Each row is a point. Examples show where two turns around zero, p and q, send a point. Write where each new point lands after one turn and then the other. Backwards means that the second turn is done in reverse. Each puzzle has new turns, and all numbers are rounded.
In the rows, 128 means zero.

Turn p:
[ 83 129] -> [ 83 121]
[161  99] -> [165 105]
[125 168] -> [118 167]
[143 116] -> [145 119]
Turn q:
[ 98 141] -> [136 160]
[ 85 127] -> [120 170]
[172 132] -> [140  85]
[157 113] -> [118  97]
Where do these land?
q, then p backwards: [139 144] -> [144 117]
q, then p: [ 97 169] -> [156 171]
q, then p: [137 137] -> [139 123]
q, then p: [109 112] -> [107 141]
p, then q: [158  77] -> [90 83]

Turn p:
[ 97 130 139 159] -> [ 99 133 103 104]
[151 106 144 170] -> [111 103  90 154]
[173 148 136  94] -> [138 129 170 171]
[ 79 105 127 127] -> [127 117 118  76]
[139 151  94  91] -> [164 158 158 135]
Turn q:
[121 159 116  92] -> [160 115 130  93]
[102  86 148 105] -> [ 79 110 142 106]
[111 129 148 157] -> [116 155 151 140]
[140 146 127 179] -> [143 165 127 167]
[137 143 164 110] -> [140 104 163 131]
[116 149  86  95] -> [155 125 101  84]
[169  84 106 159] -> [103 123  82 176]
Where do these land?
q, then p backwards: [164 145 109 131] -> [154 105 102 137]
p, then q: [136 157  87 151] -> [179 148 116 134]
p, then q: [102 105 170  82] -> [ 80  88 160 117]
q, then p: [130 140 106 152] -> [132 157 124 146]
q, then p backwards: [150 154 124 174] -> [168 150  93 130]
p, then q: [ 97 115 159  97] -> [ 97  95 154 109]
p, then q: [116  80 141 108] -> [ 91  90 115 130]

Turn p:
[148 105 156 143 118 193] -> [109 110 156 109 186 161]
[ 88 145 160 108 155 158] -> [100 126 119  99 160  81]
[144 121 155 109 106 138] -> [111 109 150 103 121 142]
[137 110 125 144 151 102] -> [163 110 119 144 125 125]
[146 127 124 159 111 148] -> [135 142 151 135 148 156]
[ 54 153 102 124 106 108] -> [ 91 168 126 168 103  77]
[144 117 151 156 134 110] -> [163 112 151 130 132 127]
[135 102  53 127 134  97] -> [141 132  80 184  99 157]
[158 172 127  82 138  97] -> [140 142 101  79  78 127]
Turn q:
[189 120 146 160 137 109] -> [147 154 157 185 140 108]
[184 135 102 104 146 139] -> [169 162 155 132 138 163]
[116 110 144 104 132 114] -> [118 111 138 112 155 121]
[ 61 141 128 135 147 116] -> [104  79  82 121 128 136]
[183 132 160 126 134 159] -> [150 137 189 148 110 129]
[ 77 109  93 128 115 144] -> [131 119  81  83 115 117]
[ 87 149 123 138  85 113] -> [ 76 135  94 115 112 122]
Where do these land?
p, then q: [146 165 150 112 121  96] -> [ 94 158 158 108 138 137]
p, then q: [151 103 128 111 134 139] -> [155 124 129 101 124 117]
p, then q: [ 90 135 113 135  63 129] -> [ 74  97 112 146  92 113]
p, then q backwards: [125 149  75 155 136 182] -> [156 145  84 117 119  66]
p, then q backwards: [103 161 122 103 137 116] -> [116 115 116 150  88 132]
q, then p: [128 101 166 133 123 142] -> [141  96 147 130 104 112]
q, then p backwards: [171 108 152 143 211 118] -> [132  71 137 205 146 109]
p, then q: [109 101 118 132 100 101] -> [112 131 117 142 110  85]

Turn p:
[115 132 168 120 126 102  95 171] -> [106 128 153 157 146 113 119 182]
[ 99 117 120 144 181 119 134  81] -> [124 114 160  87 164 136 121  82]
[117 132  86 145 141  95 131  91] -> [145 149 126  74 155 121 129 108]
[106 116 148 158 162 116 122 187] -> [ 96  89 153 137 152  89 155 155]
[193 146 126 117  93 159 129 112] -> [158 159  92 169 100 159 144 114]
[128 148 145 128  85 163 134 137] -> [ 99 143 105 153  88 138 126 131]
[125  85 148 145 108 164 106 160] -> [116 114 142 174  96  83 123 121]
[149 167  92  64 104 147 138 109] -> [156 137  62 125 117 176  95 134]
[120 108 120 130 151  87 161 103] -> [151 119 160  77 135 138 137 125]
Turn q:
[126 103 147 159 162  63 116 134] -> [108  96 131 132 119  57 121  99]
[117 122 133 122 120 129 139  50] -> [110 177 138 104 122 130 174  98]
[109 119 131 143 133 165 143 136] -> [142 137 147 163 131 138 141 142]
[159 123  53 122  99 141 174 120] -> [101 130  73 155 122 198 140 109]
[132 111 145  86 143 167 131 149] -> [167 136 110 132 157 127 142 167]
[123 188 148 117 143  80 125  95] -> [ 82 152 147  78 150 106  97 112]
[137 105 151 114 110 134 109 154] -> [156 107 120 116 113 118 135 158]
[110 103 156 158 122  73 116 149] -> [109  79 149 124 103  79 132 126]
[158 159 151 182 104 166 121 161] -> [139 142 147 156  76 142  77 166]
[105 164 132  97 132 133 117 131] -> [132 132 148 100 164 142 114 138]
[132 111  61 108 139 157 117 128] -> [163 121  97 146 151 172 135  93]
Where do these land?
q, then p: [115 150 162 171 150 123  97 134] -> [123 169 169 153 144 132 124 158]
p, then q: [139 163 125 162  78 141 141 158] -> [ 80 101 146 142 138 179 124 129]
p, then q: [121 125 126  71 151 144 125 176] -> [172  83 111 163 107 115 136 112]
q, then p: [208 130 140 142 123  70 117  76] -> [141 184  87  73 129 130  63 154]
p, then q: [111 107  81 122 174 145 120  72] -> [156 174  97  89 139 106 149  82]
p, then q: [136 132 155 111 127 126 112 137] -> [140 124 145 148 114 119 111 136]
p, then q: [109 117  83 168 121 165 161 169] -> [ 83  89 107 116 134 147 182  99]
p, then q: [ 81 128  98  98 120 148 152 115] -> [168 108 120  90 133 153 154 108]
p, then q: [133 120 165 106 134 137 147 125] -> [151 135 141 142 102 129 143 152]
q, then p: [120 116 174 117  95 119  87 138] -> [161 120 138 149  98 138 119 179]
q, then p backwards: [135 121  99 141 137  90 148 108] -> [112 144 124 155 135 174 126 123]

Turn p:
[126 156 130 111 123 124 149 106 150] -> [124 149 165 125 144 125 137 133 147]
[144 149 116 174 119 125 151 125 119] -> [143 144 123  98 125  89 144 142 112]
[143 158 145 105 140 134 111 177 149] -> [117 105 128 170 138 137 177 145 133]
[ 87 114 135 129  96 169 140 155 124] -> [134 122 145 141 114 133 140  72  89]
[122 156 108 151  84 112 118 152 113] -> [123 153  97 116 156 114 160 111 100]
[153 127  95 114 137 133 148 106 141] -> [140 128 155 114 149 134 109 161 122]
[ 99 120  99 156 133 110 143 112 123] -> [132 168 122 123 120 109  97 128 110]
[127 153 133 112 152 134  63 112 119] -> [120 101 101 160 164 113 113 122 170]
[138 112 130 107 154 119 146 104 105] -> [157 131 132 119 117 150 103 143 153]
[142  35 188 121 142 121 111 131 139] -> [ 89  78 115 115  54 177 101 124 144]
Turn q:
[142 158 108  98 146 127  85  95 112] -> [152 116 169 130 160 134 124  85 106]
[136 148 130 115 122 144 119 159 105] -> [123 153 163 122 120 110 135 122 138]
[146 179 108 125  58 164 159 125 189] -> [168 181 119 151 119 108  38 152 132]
[ 95 113 190 140 115 122 117 113 117] -> [152 110 127  97  96 167 155 156 137]
[141 107 147 131 161 106 151 133  93] -> [103 131 114 138 126 147 178 111 140]
[135 117 112 143 150 118 134 128 205] -> [100  91  98 160 118 129  75 134 114]
[131 109 127 146 143 132 140 146 134] -> [ 98 125 117 138 124 124 135 143 128]
[100 124 143 142 126  94 138 144  97] -> [139 116 114 120 109 114 173 130 152]
[136 107 108  92 133 118 136 145 116] -> [102 139 118 107 138 115 130  94 135]
[145 114 129 143 113 108  94 103 134] -> [140  97 133 126 159 149 117 136 148]
[100 131 106 132 141 175 133 119 105] -> [130 149 136 117 139 109 147 145  78]
Where do these land?
p, then q: [153 158 120 113 122 123 130 139 120] -> [ 99 143 119 151 116 125 132 117 120]
q, then p backwards: [125 116 101 136 153 101 129 102 139] -> [131 128 118 126 120 150  86 150 115]
q, then p: [133 148 109 104 162 149 129 128 154] -> [137 133  93 114 131 111 112  96 152]
q, then p: [106  92 130 225 124 116 141 130 139] -> [127 139 110 154  93 144 140 156  38]
p, then q: [158 101 103 105  58 133 140  96 128] -> [114 150 157  88 117 159 141  84  77]
p, then q: [107 149 120 108 153 153  95 138 115] -> [111  97 119 162 154 139 136 153 126]
q, then p backwards: [159 126 196 152 138 121 124 139 107] -> [138 128 175  77 141 105 150 145 150]
q, then p: [141 114 109 106 133 124 136 149 130] -> [118 153 131 141 139 122 108 119 143]
p, then q backwards: [100 130 160 102  84 105 110 123 142] -> [172 103 141  93 152 114 140 140 106]
q, then p: [ 98 146 131 129 154 154 144 135 106] -> [159 156 119 103 124 135 155 116 132]

Turn p:
[159 138 168 165 132 145 119 156 100 160 164 109] -> [115 122  91 176  77 120 169 131 136 135 144 124]
[154 135 162  97 150 122 132 149 148 157 128 149] -> [104 112 121 125  88 123 114  97 122 148 110 161]
[119 160 103 159  78  96 116 126 160 139 164 106] -> [121 128  83 179 183 140 110 118 145 104 134 119]
[115 112 110 175  79  90  78 118 144 156 127 101] -> [149 144 100 190 157 171  91 165 147 125 139 125]
[114 134 160 121 171  93 127 140 129 117 150 152] -> [ 83 145 133 114  99  98 104 122 152 122 137 140]
[143 109 109 161 172 165 165 108 131 139 116 184] -> [ 98 144 173  96 118 179 182 112 127 132 136 145]
[ 77 129 153  95  86 127 162 159  91 119 100 121] -> [170  70 136 103 112  99 107 144 124  77 145 127]
[103 143 140 100  98  87 146 105 115 138 116 100] -> [151 102 100 109 129 129  84 129 148 102 114  99]
[120  85  88 127 153 139 103 111 108 159 160 115] -> [112 127 143 141 141 140 154 182 160 160  96 122]
[158  81 113 120 106 170 125  96 114  81 104 161] -> [137 135 188 115 137 149 141 141  61 144 129  94]
[153  83 141 170 132 140 143 119 178  96 112 127] -> [129 143 155 130 140 159 125 104 113 175 189 120]
[160 169  76 129 171 134 153 173 106 116 145 104] -> [143 148 140 142 137  79 188  83 165 124  98 132]
[117 141  77 102 155 179 108 119 120  85 160 102] -> [126 147 132 108 183  74 177 152 116 149 103 117]
[ 94 135 158 116 141  93 113 108 129 129  91 111] -> [149 145 105  92 111 128  78 145 145 125 132 132]
[133 165 161  85  95 139 128 132 147 128  85 179] -> [132 111 120 102 110 134  94  98  60  97 113 162]
Turn q:
[116 103 155 145 102 177  82 136 157 142 147 166] -> [124  87 162 130  89  92  98 109 101 137 101  91]
[ 86 145 114 150 174 144 158 182 121 138 174  94] -> [120 140 146 110  69 171 153 174 159 175 130 141]
[117 182 148  78 148 138 168  90 125 108  92  80] -> [109 162  81 160 161 116 151 119 136 179 188 154]
[134  89  96 106 118 101 111 180 151 151 119 163] -> [146 112 129 118  99 100 117 164 149  58 119 114]
[171 116  95 102 118 120 167 104 121 138 131 115] -> [129 174 107 102 159 124  94 139 132 112 135 150]
[136 148 149 131 132 152 168 111  76 158 135 102] -> [116 188 151 133 157 135 132 127 144 176 121 127]
[117 154  82 136 112 106 111  91 125 128 113 115] -> [128 156 107 125 129 144 155 110  82  99 140 138]
[100  88 159 112  95  93 115 106 146  92 150 157] -> [152  68 142 156 156 124 100 153  83 115 135 133]
[152 118 126  88 162 101  84  98 160 130 175  99] -> [114 100  69  92 144 104 137 167  93 141  95 148]
[147 144 125  88 163 100 109  95 135 156  85 148] -> [106 136  98 141 155  74 165 119 133  95 119 157]
[ 86 103 124 173 145 126 129 131 152  90 104 145] -> [165  83 149 139  96 148 137  98 128 121 144 159]
[126 119 143 147 110 153 122 139  85  97 130 112] -> [147 123 154 113 146 152 130 111 131 155 142  91]
[157 114 141 127 102  94 165 157 139 168  93 115] -> [158 164 105 166 134 126 102 141 172  99 106 119]
[139 175 138 163 101 140 149 112 115 133 143 151] -> [ 84 151 151 151 133 162 109  99 117 132 119 120]
[137 122 125 173 138 176  81 186 113  89 130 155] -> [122  76 165  84  94 147 138  89 157 128 127  77]
Where do these land?
q, then p: [121 104 189 123 127 138 119 169  98 141 150 104] -> [164 109 104 151 100 142 124 109 158 174 140 160]
p, then q: [130 125 108 150 155 113 109 174 123 165 144 153] -> [118 102 154 174  97 144 106  97 129 109 128 140]
p, then q: [107  89 151 156 143 109 122  43 114  76 110 112] -> [ 96 147  75 112 105 121 149 179 128 185 136  71]
p, then q backwards: [105 104 119 130 144 167 136 113  93  84 109 104] -> [101  94 107  96 130 141 104 146  78 130 134 108]
p, then q: [113 138 137  86 124  87 106  99  94 164 116 102] -> [157 124  82 114 107 108 137 106 136  86 148  87]
q, then p: [131 156 104 116 105 162 194 173 189 149 157  98] -> [132 121  82 196 187 120 123 155  94  94 114 171]
p, then q: [109 124 127 126 116 163  93 139 144 117 135 112] -> [117 133 151 112 125 142 145 151 158 107 108 133]
p, then q backwards: [145 213 107 133 132 156 131 104  94 119 165 101] -> [164 157 117 111 134  98  60 120 118 167  82  99]
q, then p: [119 165 134 106 145  81 111 153 124 139 110 145] -> [135 122 156 118 157 119 140 106 156 116 180 130]
q, then p: [156 124 125 151  92  81 139 149 124 145 108 142] -> [154 177 128 120 147 112 144 113 100 145 158 126]
q, then p: [118 115 120 140 116 165 168 135 189 148 110 187] -> [104 157 113 166 140 147  69 158  84 103 154 112]
q, then p: [105  91 119 125 125 119 135 106 125  94 138 177] -> [ 90 134 158 132  84 109 116 150 108 141 143 112]
q, then p backwards: [205 116 124 123 141 124 101 106 153 124 113 128] -> [110 194 125  84 127 111 147 113 151 134 140 113]
